Each row of a before or after table is a point. The points were changed in one or more steps. Then noise was added and the rows were shuffled. The steps act on columns, c1 being the first. What was done? A step turns or swaps two columns, mirrors them in a line or flattens them onto one, adds a multiple of one to another, or multiplies or shifts one. Angles are multiples of 10 degrees, from the lower column toward the higher: turns from -170 to 170, lines from 10 to 170 but not 90. Use the fewest steps. Two steps may share a column if one is a turn and the other turns, adds or multiplies; they go together, in the order done. Otherwise the lowest column goes first.

Before:
[[-.08,-.20,.15],
[.26,.28,-.13],
[-.11,.34,.37],
[-.18,.20,.09],
[-.94,-.22,-.18],
[.11,.53,.14],
[-.03,-.22,.00],
[.12,.49,.00],
[-.28,.04,.15],
[-.01,.39,-.57],
[-.03,-.05,.10]]
After:
[[-.26,-.13,-.01],
[-.42,.26,.06],
[-.49,.22,.16],
[.03,-.10,.08],
[-.41,-.15,.28],
[-.15,-.28,-.01],
[.20,-.09,-.03],
[.14,-.21,.08],
[-.25,.39,-.50],
[-.15,.38,.02],
[-.03,-.77,-.61]]
Steps: turn c1 and c3 by 30 degrees; turn c1 and c2 by 70 degrees

Before:
[[-.28,-.11,.36,-.11],
[-.48,-.29,.34,-.14],
[.13,-.08,.03,-.22],
[-.60,-.41,.25,-.48],
[-.45,-.39,.67,-.32],
[.38,-.21,-.12,-.07],
[.30,.12,.10,-.38],
[-.12,.32,-.44,-.23],
[.69,-.04,-.21,-.31]]
After:
[[.30,.01,-.59,.02],
[-.26,-.08,.35,.10],
[.13,-.09,-.58,.07],
[.40,.31,.25,-.25],
[.01,.01,-.45,-.01],
[-.12,.07,.08,-.05],
[-.07,-.06,-.77,.09],
[-.29,.23,.11,-.18],
[-.37,.16,.61,-.11]]
Steps: turn c1 and c3 by 140 degrees; flatten c2 and c4 onto the line at 140 degrees

Before:
[[.24,-.07,-.17,.21,-.52,.12],
[.31,-.94,-.09,-.08,.19,-.33],
[.01,.04,-.23,-.31,.05,-.41],
[.13,-.07,.26,.30,.00,.20],
[.19,.00,-.04,-.43,.12,-.14],
[-.01,.01,-.14,.16,-.31,.17],
[-.03,-.27,-.21,-.83,.19,.21],
[.07,-.04,-.35,.36,-.17,.27],
[.30,-.52,-.09,.25,-.13,.27],
[.24,-.44,-.10,.36,-.12,-.21],
[.87,.04,-.19,.24,-.15,.23],
[.32,.03,-.05,.26,.05,.08],
[.21,.01,.18,.14,.06,.19]]
After:
[[.30,-.53,-.09,.23,-.14,.27],
[.24,-.08,-.17,.05,-.52,.12],
[.08,-.06,-.34,.30,-.18,.28],
[.19,-.02,-.04,-.40,.12,-.14],
[.02,.05,-.22,-.30,.05,-.41],
[-.05,-.26,-.21,-.77,.21,.21],
[.32,.04,-.07,.28,.04,.09],
[.24,-.42,-.10,.32,-.11,-.22],
[-.03,.00,-.14,.08,-.30,.16],
[.86,.03,-.18,.20,-.15,.23],
[.12,-.08,.27,.30,.02,.19],
[.32,-.95,-.09,-.03,.20,-.32],
[.21,.01,.18,.16,.06,.18]]
Steps: add 0.3 times c5 to c4

Before:
[[.03,.52,.31,.10,.48,.50,-.47,-.16],
[-.04,-.14,.36,-.05,.66,.06,.26,.28],
[.19,.35,.14,-.04,.39,.33,.30,-.15],
[-.18,.16,-.22,.46,-.10,.49,.00,-.07],
[-.69,.09,-.31,.42,.18,-.26,.12,-.19],
[-.55,-.16,-.10,.72,-.08,-.33,-.11,-.52],
[-.05,-.09,-.15,-.22,.03,.35,.00,-.07],
[-.14,.51,.65,.02,.23,.19,-.18,.01]]
After:
[[.07,.51,.63,.14,.22,.18,-.18,-.10],
[.84,-.17,-.12,.25,.09,-.32,-.12,.51],
[-.11,.35,.15,-.16,.42,.32,.30,.00],
[-.19,-.09,-.16,.12,.06,.35,-.01,.05],
[.10,.52,.31,-.05,.49,.49,-.47,-.01],
[.49,.16,-.21,.03,-.08,.48,.01,.10],
[-.04,-.13,.36,.05,.51,.06,.25,-.49],
[.64,.08,-.32,.51,.23,-.26,.12,.11]]
Steps: turn c1 and c4 by -110 degrees; mirror c5 and c8 in the line at 170 degrees

Before:
[[.37,.08,.11,-.38,-.10,-.04,.05,-.35,.33],
[.11,-.08,.07,.10,.25,-.19,-.11,.46,.31],
[-.19,.12,.02,.05,-.11,.00,-.33,-.01,.14],
[.11,-.22,.59,.17,-.20,.00,-.11,.22,.29],
[-.37,-.47,.41,-.17,.29,.04,-.59,.47,-.01],
[.55,.57,.32,-.06,-.33,-.02,-.31,-.29,.14],
[.23,-.20,.21,.73,.39,-.57,-.52,.02,.77],
[.20,.41,.51,.06,-.05,-.34,.00,-.33,.01],
[-.02,.25,.38,-.30,-.13,-.43,-.40,.13,.22],
[.35,-.38,.04,.69,.27,-.62,-.63,.15,.24],
[.26,.03,-.20,-.02,-.63,-.18,-.13,-.28,.15]]
After:
[[-.37,-.47,.45,-.10,.29,.03,-.39,.65,.07],
[.27,-.06,.18,.51,.39,-.57,-.49,.20,.75],
[.36,.11,.07,-.28,-.12,-.03,-.10,-.34,.32],
[-.02,.30,.34,-.21,-.15,-.45,-.35,.25,.19],
[.32,-.32,.07,.51,.28,-.61,-.56,.32,.29],
[.24,.06,-.18,-.01,-.62,-.19,-.22,-.22,.15],
[.58,.58,.31,-.06,-.33,-.03,-.38,-.18,.02],
[.11,-.19,.60,.11,-.19,-.01,.01,.27,.31],
[.21,.42,.50,.03,-.05,-.36,-.07,-.32,-.03],
[.10,-.04,.09,.08,.24,-.18,.08,.47,.33],
[-.19,.14,.02,.02,-.14,.00,-.32,.11,.13]]
Steps: turn c2 and c9 by -10 degrees; multiply c4 by 0.7; turn c7 and c8 by -20 degrees

Before:
[[.05,-.10,-.28,-.58,-.17,-.48,-.46,.29,-.25,.06,.77],
[.47,.08,-.31,-.33,-.09,.06,-.25,.50,-.05,-.15,.31],
[.04,.06,-.62,-.41,.15,-.02,-.45,.48,.06,.54,.60],
[-.09,.16,.00,.60,.32,-.24,-.42,.15,.05,-.21,-.26],
[-.40,-.12,-.03,.31,-.14,.35,-.58,.11,.07,-.32,-.30],
[-.01,.31,-.45,-.25,-.30,-.25,-.08,.29,.42,-.02,.56],
[-.05,-.49,-.36,.05,.29,-.08,-.30,-.03,.24,-.32,-.34],
[-.15,-.15,.44,.27,-.14,-.02,.17,.28,.17,.14,-.39],
[.30,.45,-.39,-.50,-.06,-.11,-.32,.15,-.13,.22,.34],
[-.57,-.10,.23,.32,.27,.28,.55,.07,-.16,-.41,-.20],
[-.04,-.23,.40,.63,.10,.35,.17,-.22,.14,-.15,.10],
[-.21,-.28,.15,.54,.12,.16,.19,.52,.02,-.35,.04],
[-.17,-.27,-.18,.65,-.24,.09,.37,.07,-.28,-.10,-.16]]
After:
[[-.08,-.09,-.25,-.94,-.20,-.50,-.48,.29,-.25,.08,.21],
[-.26,-.23,.32,.42,.24,.37,.18,-.18,.13,-.12,.38],
[-.37,-.29,.16,.39,.14,.15,.19,.50,.02,-.37,.17],
[-.27,-.25,-.20,.61,-.18,.07,.37,.06,-.28,-.11,.19],
[-.05,-.14,.19,.48,.15,.01,.17,.28,.21,.16,-.20],
[.28,.48,-.30,-.58,-.20,-.09,-.31,.16,-.10,.24,.07],
[-.17,.29,-.43,-.55,-.33,-.28,-.07,.28,.41,-.03,.21],
[-.17,.16,.15,.64,.13,-.22,-.43,.14,.04,-.21,.11],
[.08,-.48,-.09,.25,-.05,-.10,-.29,-.06,.25,-.32,-.23],
[.40,.12,-.22,-.46,-.20,.05,-.28,.52,-.03,-.15,.23],
[-.06,.05,-.29,-.69,-.25,-.03,-.47,.48,.05,.55,.19],
[-.50,-.12,.30,.41,.22,.27,.57,.05,-.17,-.39,-.24],
[-.30,-.14,-.09,.45,-.09,.33,-.56,.13,.05,-.32,-.24]]
Steps: turn c4 and c11 by 40 degrees; turn c1 and c11 by 30 degrees; flatten c3 and c5 onto the line at 40 degrees
